Each row of a before or after table is a point. The points were changed in one or more steps. Then noise was added and the rows were shuffled. The steps act on columns, c1 being the first. What was done? A step turns or swaps two columns, mirrors them in a line or flattens them onto one, adds a multiple of one to another, or multiplies or shifts one. Angles are multiples of 10 degrees, from the lower column toward the higher: turns from -170 to 170, lines from 10 to 170 but not 90. Use the fewest steps. Two steps may share a column if one is a turn and the other turns, adds or multiplies; they go together, in the order done. Otherwise the lowest column goes first.

Before (12 x 3):
[[ 0.10 -0.23  0.05]
 [-0.87  0.32 -0.19]
 [-0.33  0.36  0.04]
 [ 0.03  0.40 -0.29]
 [ 0.10  0.17 -0.20]
 [-0.11 -0.27 -0.19]
 [ 0.01  0.08  0.63]
 [-0.28 -0.26 -0.33]
 [-0.15  0.38  0.26]
 [-0.10  0.24  0.04]
 [-0.35  0.10 -0.18]
 [-0.06  0.07 -0.33]]
After (12 x 3):
[[-0.20 -0.76 -0.33]
 [ 0.08 -0.71  0.05]
 [-0.12  1.17  0.26]
 [-0.10  0.70  0.00]
 [-0.58  0.96 -0.18]
 [ 0.08  1.20 -0.34]
 [-0.01  0.25  0.62]
 [-0.23  1.08  0.04]
 [-0.22  0.27 -0.17]
 [-0.07 -0.78 -0.19]
 [ 0.11  0.57 -0.22]
 [-0.04  0.19 -0.34]]
Steps: multiply c1 by 0.7; multiply c2 by 3

Before (8 x 4):
[[ 0.20  0.15 -0.56  0.24]
 [-0.25 -0.42 -0.08 -0.01]
 [-0.35 -0.46  0.01  0.47]
 [ 1.16 -0.01  0.35 -0.67]
 [-0.24  0.22 -0.01  0.12]
 [ 0.94  0.12  0.28 -0.79]
 [ 0.05 -0.21  0.39  0.04]
 [ 0.05  0.04 -0.37 -0.30]]
After (8 x 4):
[[-0.94  0.14  0.42  0.73]
 [ 0.26 -0.41  0.05 -0.07]
 [ 0.23  0.23 -0.07 -0.07]
 [ 0.36 -0.47 -0.34 -0.28]
 [-0.04  0.06  0.45 -0.09]
 [-1.17  0.00  0.31  0.69]
 [-0.19  0.13  0.19 -0.56]
 [-0.08 -0.19 -0.28  0.26]]
Steps: multiply c1 by -1; turn c3 and c4 by 130 degrees

Before (10 x 6):
[[ 0.05  0.06  0.44  0.24 -0.12  0.84]
 [ 0.09  0.43  0.33 -0.08  0.17  0.44]
 [ 0.09  0.32 -0.49 -0.34  0.09 -0.09]
 [ 0.02  0.34  0.16 -0.33 -0.18 -0.33]
 [ 0.80  0.44 -0.86 -0.18  0.14 -0.40]
 [ 0.85 -0.01 -0.08 -0.06  0.03 -0.63]
 [ 0.20 -0.21  0.24 -0.09 -0.01  0.78]
 [ 0.18  0.18 -0.06  0.05 -0.84 -0.11]
 [-0.14  0.14  0.22 -0.43 -0.42  0.12]
 [ 0.65  0.26  0.19 -0.26 -0.02  0.74]]
After (10 x 6):
[[ 0.01  0.17  0.31 -0.65 -0.17 -0.35]
 [ 0.03 -0.25  0.38  1.10 -0.10  0.85]
 [ 0.67  0.07  0.31  0.46 -0.03  0.74]
 [ 0.19  0.18  0.06 -0.05 -0.83 -0.10]
 [ 0.11  0.12  0.54  0.38  0.21  0.46]
 [ 0.85  0.05 -0.07 -0.67  0.02 -0.63]
 [-0.14 -0.06  0.25 -0.31 -0.43  0.14]
 [ 0.80  0.87 -0.39 -0.57  0.15 -0.40]
 [ 0.09  0.57 -0.18 -0.45  0.12 -0.08]
 [ 0.20 -0.32  0.07  0.69 -0.02  0.80]]
Steps: turn c2 and c3 by 40 degrees; add 1 times c6 to c4

Before (12 x 8):
[[-0.29 -0.12  0.40 -0.08  0.28  1.02  0.49  0.34]
 [-0.36 -1.27  0.00 -0.16 -0.26  0.01  0.71 -0.46]
 [ 0.01  0.05  0.88  0.19  0.05 -0.38  0.32 -0.17]
 [ 0.39 -0.45 -0.63  0.16 -0.16 -0.14  0.16 -0.03]
 [ 0.49  0.11  0.39 -0.55  0.62  0.46  0.37  0.31]
 [ 0.41 -0.48  0.56  0.13  0.05 -0.21  0.23 -0.33]
 [ 0.08 -0.28 -0.12 -0.49 -0.32  0.89 -0.08  0.55]
 [ 0.47 -0.20  0.58  0.29  0.41 -0.29 -0.46  0.11]
 [-0.28  0.36  0.13  0.17 -0.68 -0.17 -0.53  0.24]
 [-0.15  0.27  0.16  0.12 -0.14  0.58 -0.22  0.28]
 [ 0.40  0.10  0.17 -0.32  0.21  0.98  0.17 -0.10]
 [-0.13  0.96  0.46 -0.28  0.70  0.25 -0.30 -0.21]]
After (12 x 8):
[[ 1.03 -0.24  0.44 -0.13  0.01  0.22  0.46  0.33]
 [ 0.63 -0.04  0.24 -0.30 -0.10 -0.98  0.06 -0.10]
 [ 0.31  0.30  0.46 -0.23  0.40 -0.28 -0.64 -0.25]
 [ 0.71 -0.04 -0.15 -0.50 -0.62  0.33  0.03  0.61]
 [-0.30 -0.20  0.87  0.14 -0.24 -0.10  0.21 -0.17]
 [ 0.20 -0.65 -0.01 -0.17 -0.58 -0.43  1.05 -0.51]
 [ 0.18 -0.20  0.35 -0.62  0.36 -0.28  0.23  0.32]
 [-0.35 -0.21 -0.65  0.17 -0.46 -0.34  0.25 -0.06]
 [ 0.55  0.09  0.15  0.11 -0.53  0.26 -0.34  0.26]
 [-0.52  0.10  0.62  0.28  0.09 -0.09 -0.32  0.12]
 [-0.38 -0.25  0.60  0.12 -0.17 -0.79  0.41 -0.28]
 [-0.02  0.30  0.15  0.17 -1.00  0.63 -0.51  0.20]]
Steps: turn c1 and c6 by -120 degrees; add 1.5 times c8 to c6; flatten c2 and c7 onto the line at 120 degrees; shift c5 by -0.30
